Rows are points. The window is the flat piece filled in between its corners: a triangle in 3 columns, a solid with four corners in 4, and so on. A path goes straight from each point to the next, and from the last back to the first. After which points does the path pass through the window?
In the rows, zero is written as 128.

Window (3 x 3)
[[147  88 125]
 [143 141 102]
 [ 81 119 147]]
Path:
(1): [116  93 127]
(2): [133  98 141]
(3): [149 160 127]
(4): [129 116  86]
(5): [ 77  84 131]
(6): [ 94 119 179]
(7): [201 100 139]
(8): [149  83  78]
(9): [104 106 113]
(10): [130 137 157]
(11): [126 140 144]
(12): [134  99  98]
(13): [120  90  96]
(14): [158 117 142]
(15): [ 81 137 175]
(16): [ 70 112 112]
Through the window after points: 3, 9, 11, 13

Window (6 x 6)
[[177  83 145 162 164 152]
 [113 152  85 178 141 110]
 [147 146 182 105  87 155]
 [156 195 209 118 119 137]
 [ 93 103 113 143 138  75]
 [146  79  89 104 160  99]]
Path:
(1): [102 140 148 113 138 145]
(2): [166 129 164 134  90  99]
(3): [184 145 156 141  88 125]
(4): [129 156 177 132 131 143]
(5): [104 103 111 141 173 148]
(6): [162 121 130 159 144  84]
(7): [157 134 109 146  95  97]
(8): [109 142 117 131 156 118]
(9): [ 84 122 108 140 174 116]
(10): [173 173 105 189  74 111]
(11): [187 121 153 161 110 102]
(12): [135 127 155 134 152 137]
(13): [119 116 155 119 174 162]
(14): [151 109 122 138 114 118]
(15): [189 111 144 144 112  89]
(16): [136 132 129 138 149 149]
Through the window after points: 1, 9, 11

Window (9 x 9)
[[ 95  96 124 136  90 139 154 123 158]
 [ 96 184 106 100 100 124 154 112 103]
 [122  86 122 168 167 119 131  84 129]
 [130  57  60 118  48 159 138 153 121]
 [136 152 152 197 150 122 147 141 108]
 [128 103 135 117 111 197 115  72 112]
 [ 70 102 112 239 175  99 114 162 120]
 [121 163 122 120  77  89  96 172  94]
 [122 153 129 174  95 139 147  64 133]]
Path:
(1): [124 138 105 164 137 146 131 117 154]
(2): [127 160 125 136 133 145  96 130 145]
(3): [ 93 135 149 162 102  87 163 109  75]
(4): [114  92 143 142  98 136 152 118  79]
(5): [139 162  98 133  93 127 116 142 156]
(6): [121 138 120 135 115 141 114 127 134]
(7): [114 102 142 146  88 139 149  94  50]
(8): [ 81  94 126 143  75 133 157 119  73]
(9): [143 137  88 149  91 140 120 144 166]
(10): [129 121 106 132 121 179 114 103 139]
(11): [109 100 168 126  88 141 126  88  66]
(12): [102 102 139 154 109 130 153 114 122]
(13): [128 137 112 145 116 152 125 125 147]
(14): [120 109  87 168 142 148 104 123 144]
(15): [ 78  96 138 146  95 102 148 105 100]
(16): [104 116 164 158  72 111 162 110  94]
Through the window after points: 6, 10, 12, 16

Window (12 x 12)
[[ 91 153 178 132 115 111 148 172 160 121  61 149]
 [181 190 128 153 129  87 105  73 135 142 140 117]
 [ 98  63 137 140 157 116 165 127 167 122  85 151]
 [114 146 110 109  81 120  80 127 139 160  84 112]
 [209 158  72 144 147 103 136 104 179 123 187  97]
 [163  92 180  99 123 114 113 166  95 157 153 135]
 [ 45  98 103 158  78 109 142 149  82 105 102 111]
 [119 148 150 114  85 132  67 110 148 154 174 112]
 [114 154 148 136 121 166  97 136 136 106  67 150]
 [136 132  79 184 183 115 145 125 154 157 149 100]
 [123 148 174 145  88  92  49 160 132 109  83 133]
 [ 46 152  70 132 143  84 119 130 113  94 101 115]]
Path:
(1): [106 136 104 140 127 107 112 137 134 127 118 149]
(2): [101 125 120 143 138 108 134 117 137 121 100 101]
(3): [133 136 156 122 144 143 109 123 153 124 132  69]
(4): [146 152 105 143 125  80 116 141 146 155 123 182]
(5): [114 145 109 147 114 106 103 129 140 136 108 153]
(6): [ 94 142 135 141 150 121 132 134 148  96  98  63]
(7): [140 140 141 130 138 117  81 120 152 118 132  62]
(8): [154 152 113 152 103  93 113 141 146 124 125 161]
(9): [114 164 111 133  75  85  98 152 145 169 134 188]
(10): [123 122 137 131 146 146 114 110 143 119  98  54]
(11): [ 86 117 123 137 112 122 102 125 106 110  97  40]
(12): [113 145 121 134 103  96 112 147 131 135 114 182]
Through the window after points: 1, 7, 9, 11

Window (14 x 14)
[[ 99 146 144 124 132 103 134 127 141  95 116 154 131 102]
 [125 110  96 199 162 147 100 134  98 116 126 133 109 133]
 [109  93 123 112  92 103  86 142 104 106 139 136 140 121]
 [123 144 109 128 129 140 124 149 120 106 106  84 143 120]
 [ 97 151 131 126  99 138  94 137 115 160 129 140 112 113]
 [118 126 151 119 131 114  78 140 152 126 127 137 158 131]
 [141 116 151  96 123 133 115 128 114 131 164 131 138 101]
 [101 114 112  90 137 120 147 133 147 128 126 126 142 145]
 [152 135 117 130 135  92 108 114  81 142 129 133 138 138]
 [140 147 133  88  98 145 132 157 149 110 110 154 127 140]
 [130 107 147 132 108 125 145 133 137 137  95 123 139 122]
 [145 148  63 249 145 141 208 196 102 125 148  69 157 179]
 [130 133 115 132 109 111 106 126 166 120 129 123  98 112]
 [115 123 124 133 108 133 112  87 129 102 136 132 160 139]]
Path:
(1): [126 127 105 143 128 130 133 151 128 130 124 131 137 117]
(2): [117 141 156 116 124 114 120 154 115 115 142 104 117 174]
(3): [107 126 144 156 127 125 125 137 112 120 134 106 116 163]
(4): [134 126 105 139 126 132 132 144 121 121 133 130 160 123]
(5): [128 123 107 132 122 126 118 137 129 132 129 139 153 105]
(6): [106 123 155 141 132 110 131 124 122 108 128 100 118 164]
(7): [100 117 155 138 127 109 122 147 122 115 124 114 121 155]
(8): [138 139  60 131 114 140 121 123 136 123 119 135 170 114]
(9): [126 129 106 122 112 127 106 137 125 133 123 132 147 114]
(10): [110 138 158 132 116 122 124 129 119 109 133 126  98 150]
(11): [120 131 145 122 119 125 124 127 118 115 139 127 129 128]
(12): [139 119 100 113 127 124 107 126 146 128 126 155 166  95]
Through the window after points: 9, 11

Window (14 x 14)
[[190 147 112 146 108  95 130 148 188 117  59 126  99 144]
 [144  90 188 132 113 105  85 111 186 132  73  50 133 178]
 [112  95 153 149 125 109 122 136  98  99 140 168  85 159]
 [104  90 119 112 103  96 115 170 104 116  73 117 122 107]
 [140  88 116 118 171 155 142 146 118 102 149 122 158 228]
 [152 111 107  43 121 131 188 100 180 146  99 139 133 146]
 [ 76 124 120 200 100 114 103 118 125 224 106 144 116 114]
 [ 99 111 103 123 112 123 167  80  86 112 168 165 173 173]
 [134 161 100 108 121 196 134 139 168 138 130 125 173 132]
 [108 110 134 190 176 144  77  96 101 115 103 122 126 173]
 [126 156 148 170 192 109 164 131 193 127 109 147 132 182]
 [164 100 163 162 103 189 118 116 115 147  97 122 194 140]
 [150  63 150 126 101  67  99 125 180 144 114 178 161 120]
 [201 126 166 120 153  58 129 139 166 157 115  85 100 126]]
Path:
(1): [151 101 123 155 133 102 141 115 148 118 127 107 138 128]
(2): [118 147 156  84 129 120 122 121 118 164 109 174 133 213]
(3): [125 143 140 109 118  90 103 139 137 154  90 142 135 161]
(4): [167  76 135 147 142 120 160 119 185 113 113 113 125 129]
(5): [152  67 121 171 116 155 133 108 152 107 121 116 134 136]
(6): [133 125 152 128 134 135 120 136 123 150 106 130 164 174]
(7): [144 128 148 122 130 107 122 127 151 161 117 128 139 164]
(8): [157  69 124 182 133 123 131  99 171 107 127 136 126 127]
(9): [141 100 129 126 136 111 149 120 158 129 121 127 132 136]
(10): [144 141 146 110 121 101 116 125 134 147  98 135 144 181]
(11): [116 137 152 129 132 124 103 109 110 141 108 150 135 177]
(12): [141  80 109 171 146 128 137 114 140 108 125 106 139 136]
Through the window after points: 1, 3, 5, 9, 11

Window (14 x 14)
[[ 98  89 170 141 152  64 117 147  54 185 104 120  81 156]
 [116 109 154  77 188  94 131 163 114 152  97 116  58 130]
 [110 104 108 175  83 122 127 109 161 116 135 156 141  67]
 [119  67 141 106 148  50 154 192 152 174  68 188 109 139]
 [ 80 121 120 109 105 112 140 107 115 140 133 107 170 127]
 [163 134  76 111 108 152  87 126 150 112 107 161 161 139]
 [186 128 161  67 226 222 143 116  94 111 182 166 159 167]
 [148 119  96  80 132  79 142 137  99 137 152 164 104  92]
 [137 188 114 153  78 114 147 152 139 125 179 132 165  80]
 [ 91 159 157 116  61 117 100  93 115  98 143 151 147 110]
 [148 144 124  97 170 168 169 155  74 107 120 164 143 103]
 [119 190 135  96 216 180 134 117  78 148 177 172 153 114]
 [129 143 112 158 104 106 151  79 146 112 109 153 127 148]
 [119 109 146 118 163  48 118 144 111 115 108 133 142 102]]
Path:
(1): [144 139 139 105 135 122 135 115 101 169 108 138 167 106]
(2): [127 117 138 122 140  91 132 120 107 159 105 136 132 105]
(3): [108 119 114 117 113 130  91 149 152  76 176 162 105 194]
(4): [ 89 131 106 130 136 106 143 180 114  96 135 170 107 151]
(5): [146  94 159 105 131  82 122 117 120 173  94 127 128 106]
(6): [159 130 187 114 134 112 112 102 105 140  95 157 197 102]
(7): [106 135 115 123 149 136 140 143 117 118 148 138 109 145]
(8): [ 76 133 102 150 146  99 124 174 103 105 143 190 103 144]
(9): [147  99 169  98 125  93 143 100 116 179  90 108 139 124]
(10): [128 117 151 132 124  97 127 105 122 160 112 131 132 101]
(11): [104 121 125 139 118 109 125 141 103 122 134 151 118 132]
(12): [114 122 105 117 152 107 143 147 111 114 128 150 133 128]
(13): [187 136 162  99 103 128  99 101 113 152 115 155 137  78]
(14): [145 112 152  90 110 135 132  98 107 162  80 138 138  78]
(15): [126 131 109 116 156 120 127 137 122 113 137 160 125 145]
(16): [ 96 109 142 119 170 106 151 145 114  80 168 153  97 129]
Through the window after points: 8, 10, 12

Window (14 x 14)
[[104 140 158 184 120 102  75 129 124 105 100 122 156  65]
 [ 53 135 137 102 126 183 133 137 198  88 148 147 148 149]
 [147  78 158 186 129  81 102 146  98 112 129 112 128 113]
 [166 119 145  99 138  89 169 128 142  92 154 181 116 101]
 [110 111 144 162 112 168 145  46  94 118  85 110 177 136]
 [ 88 105 120 122  94 132 113 105  91 147 124 111 135  60]
 [163 132 146 140 108 120 148 156 125 183 116  80 116 106]
 [104 144 166  91 121 109 117  92 137 115 123  89 185 136]
 [114 146 151 143 119 110 157 126  73 129 130 195 141 129]
 [112 155  98 152 136  56 121 155 147 157  88  91 139 146]
 [118 124 104 119 135  85  71 186 134 127  62 136 165 132]
 [ 94 151 152 113 129 106 100 159 142  83 104 166  83 137]
 [159 100  68  80 183 122  41 118 104 201 168 203 126  53]
 [111 138 118  98 170 130 124 151 125 146 124  76 138  85]]
Path:
(1): [108 108 157 136 151 105 121 108 140 157  83 150 127 105]
(2): [ 93  92 164 150 139  84 123 134 154 153  86 136 115 121]
(3): [121 166  96 122 121 143 121 125 121 115 131 107 168 130]
(4): [124 181  96 121 118 125 101 135 103  80 128 123 116 138]
(5): [ 91 100 169 128 138  95 117 146 153 144  91 148 124 106]
(6): [128  89 153 137 148  90 109 130 124 147 112 152 127  98]
(7): [141 138 105 167 111 117  93 146  89  97 151  89 148 120]
(8): [121 157 111 133 107 108 137 149  98 105 147 129 150 131]
Through the window after points: 2, 4, 6, 8

Window (14 x 14)
[[135 156 124 126 138 138 130 165 120 157 118 141 104 118]
 [115 112 153 162 166 152 116 133 201 148 115 167 115 116]
 [ 84 103 129  99  77 152 146 133  93 122 147  92 154 138]
 [135 157 153 196 115 129 185 138 152 126 112  75 169 148]
 [120 116 138 148 141 133 186 132 125 200 130 138  90 101]
 [166 125 124 198  94 135 122 158 117 127 195  90 134 146]
 [ 93 125 129 143 139 122 103 121 149 173 109 147 103 186]
 [101  77 125 112 190 134 163 117 138 159  81 115 140 174]
 [124 158 138  84 112 127 109 127 177 169 191 114 133 109]
 [113 157  85 116 155  79 165 107 172 141 123 171 154 110]
 [164 139 135 131 107 136 170  83 173 137  97  90  92 123]
 [137 128 111 104 151  54 104  61  89 178  80 127  91  76]
 [160 143 152  88 110  81 109 138 160 192 115 197 103 101]
 [125 157 177 136 159 118 155 172 107 154 192 208 106 125]]
Path:
(1): [103 156 146 120 142 182 147 101 179 181 117 174 158 166]
(2): [140 107 128 164 129  80 144 183 125 135 152 102  80  94]
(3): [112 105 134 129 165 117 170 165 177 138 127 130  79 147]
(4): [140 162 129 130 118 118 136  84 126 162 123 148 150 117]
(5): [183 178 144 186 167 175 151 130 141 152 113 170 149 159]
(6): [ 58  87 158  88 135  77 131 156 144 157 176 160  80  90]
(7): [123 127 122 124 145 112 143 148 135 141 129 109  87 152]
(8): [130 171 155 139 104 157 107 116 155 202 132 186 178  80]
(9): [158 152 112 127 139 122 126  91 126 167 112 152 120 128]
(10): [100 110 157 151 134 100 157 152 144 144 122 127 111 119]
(11): [111 142 131 134 138 107 156 142 141 136 126  98 112 127]
(12): [145  96 127 144 130 177 132  84 139 183 125 164 132 157]
(13): [120 136 122 129 101 144 133 118 120 151 124 137 150 129]
(14): [ 98  79 158 105 127 113 154 158 135 117 167  69  90 134]
(15): [ 99 101 131 121 149  92 124 146 172 117 116 130 112  73]
(16): [144 152 137 137 134 134 139 112 148 185 126 169 127 147]
Through the window after points: 3, 5, 7, 13, 15

Window (14 x 14)
[[140  84 124 105 104 122 186  89 168 103 163 153  90 114]
 [ 97 171 155 136 160  68  84  93 105 110 130 156 110 144]
 [127  98  50 188 133 167 137 106 107 152 101  89  79 137]
 [175 161 106  88 151 124 109 148  85 210 173 204  85 118]
 [140 124 142 175  80 178 152 145 134 103 107 128  82 102]
 [106 129 134 147 122 113 119 133 177 130 115 134 135  53]
 [130  83 172  83 123 131  98 121 152 160 181 129 135 142]
 [138 117  98 134 185 151 108 113 141 110 116 126 109 164]
 [101 141 117  83 159  75  77 193  99  36 166 129 145 182]
 [147  83 138  61 131 129 120 114  91 118 131 174 123 107]
 [112 144  59 115  82 164 118 119 168 125 134 119 113 169]
 [109 138 117 183  99  61  82 155 211  94  80 117 101 139]
 [103  86 113 129 142 133  82 174 118  95 150 194 118 107]
 [ 90 109 123  95 146 125 135  98 169 147 116 115  69 136]]
Path:
(1): [107  92 118 121 138 123 147 132 128 165 100 140 133 164]
(2): [100 116 117 145 141 113 145 136 117 144 102 170 128 151]
(3): [132 136 109 109 135 131  75 135 135 124 150 120 100 127]
(4): [160 129 101 110 135 144  73 125 118 119 177 128  97 125]
(5): [105 124 131  97 143 111 141 151 119 125 132 166 126 140]
(6): [117 100 108 126 139 124 148 156 145 138 106 132 117 167]
(7): [127 112  90 145 111 164  78  83 140 117 160 112  69  52]
(8): [147 113 117 105 124 137  72 103 142  95 166 146  67 133]
(9): [115 121 106 117 130 142 151 144 117 147 134 141 129 134]
(10): [112  99 127 142 113 121 144 113 137 149 116 176 116 138]
(11): [150 123 116 112 126 126  88 127 164 115 133 114  85  95]
(12): [138 138 138 104 131 125  67 121 160 101 185 142  73  97]
Through the window after points: 12

Window (14 x 14)
[[125 133 164 140 120  87 185 172  92 125  99 171  77 112]
 [118  87 163 172 114 144 116 124 198  76 141  92 118 167]
 [101 160 108 133 119 132 149  79 124  81 158 170 116 146]
 [ 90 104 152  93 124 128 127 111 103 118  78 119 186 159]
 [170  99  98 178  88 158 170  91 153 135 108  65 125 168]
 [142 108  97 134  43 148 108 158  96 164 164 114 156 100]
 [142 137 142 161 145 152  95 138 152 115 124  95 114 162]
 [147 165 176 154 130  74 108 138  87  84 163 108  44 131]
 [131 110  74 140  99  66 138 184  88 166 137 123  85 148]
 [181 107 123 114 148  96 119 157  96 155 167  71 115  90]
 [148 142 128 112  70  93 152 226 115 126 165 126 158 117]
 [188 121 130 133 117  95  94  90 116 131 118 126 121 124]
 [132 104 116 154 124 129 109 122  90 139 166 117 206 144]
 [141 142 187 133 106  95 154 175 148 181 171  87 133 115]]
Path:
(1): [122 144 114 153 115  86 117 145 124 104 122  88 129  97]
(2): [186  87 141 127 111 125 120 114 121 154 148 137 107 172]
(3): [155 110 142 129 124 152 118 126 119 142 148 123 134 167]
(4): [119 127 129 154 123 116 116 134 125 112 130 104 151 135]
(5): [121 153 123 169 116  97 136 125 138 107  90  92 109 100]
(6): [154 129 160 119 113 111 121 157  93 110 198 140  97 163]
(7): [174 101 159 141  93 119 100 122 120 147 162 115 104 187]
(8): [113 147 128 148 140 102 146 120 111 110 114 108 113  86]
Through the window after points: 1, 3, 5

Window (14 x 14)
[[101 142 104 129 108  98 143 118  95 143 106 101  49 123]
 [ 80 127 100  71  76  94 122 127  80 143 121  98 143 143]
 [ 93 147 112 147  95  56 181 181 144 116  70 122 137 141]
 [132 145  98 144 140 194  87 105 143 137  45 129 144 173]
 [207 155 186 124 159 131 152  98 162  90 129 130 120 136]
 [126 161 141 112 200 147 162 105 139 141 177  90 144 108]
 [ 74 131 165  67 145 131 184 124 113 159 126 130 115 167]
 [166 127 167 101 193 184 149 162 127  87 158  75 100 115]
 [148 183 158  91 221 129 109 149 118 105 172 130 110 135]
 [166 190 171 184 182 175 150 128 122  27 182 160 130 124]
 [126 100 180 120 184 109 141 125  69 147 129  96 118 116]
 [126 117  90 104 121 122 149 166  95 181 150 146 119 131]
 [ 58 145 111 111  62  90 136 145 127 130  67 175 123  72]
 [135 108 143 132 195 141 133  97 179  61 144 149 127 150]]
Path:
(1): [131 120 167 123 141 163 142 153 136 120 141 103 106 142]
(2): [ 96 133 172 130 130 140 113 197 140 125 133 117 100 146]
(3): [149 131 138  99 180 137 171 113 105 117 136 103 123 119]
(4): [123 144 135 117 183 125 152 119 105 101 116 122 121 132]
(5): [119 126 153 112  93 134 106 127 164 120 156 115 116 136]
(6): [151 167 177 175 135 136 148 119 150 113 185 139 113 136]
(7): [128 145 141 119 176 140 146 137  95  80 119 131 131 117]
(8): [158 138 128  99 190 127 174 122 101 107 113 114 128 126]
(9): [107 141 148 134 146 137 126 132 132 137 133 111 125 131]
(10): [ 83 119 183 150 124 147 104 128 179 182  97 104  96 127]
(11): [124 144 102 108 133 118 143 125 103 106 114 123 127 144]
(12): [122 138 121  89 164 156 138 123  97 107  88 121 124 123]
(13): [121 130 148 141 108  69 137 129 171 169 187 105 117 156]
(14): [121 138 151 138 124 134 113 121 147 133 145 118 118 129]
(15): [121 149 107  77 184 125 165 124  66 104 110 131  93 127]
(16): [132 154 114 117 157 114 164 117 112  95 113 129 124 105]
Through the window after points: 2, 6, 8, 10
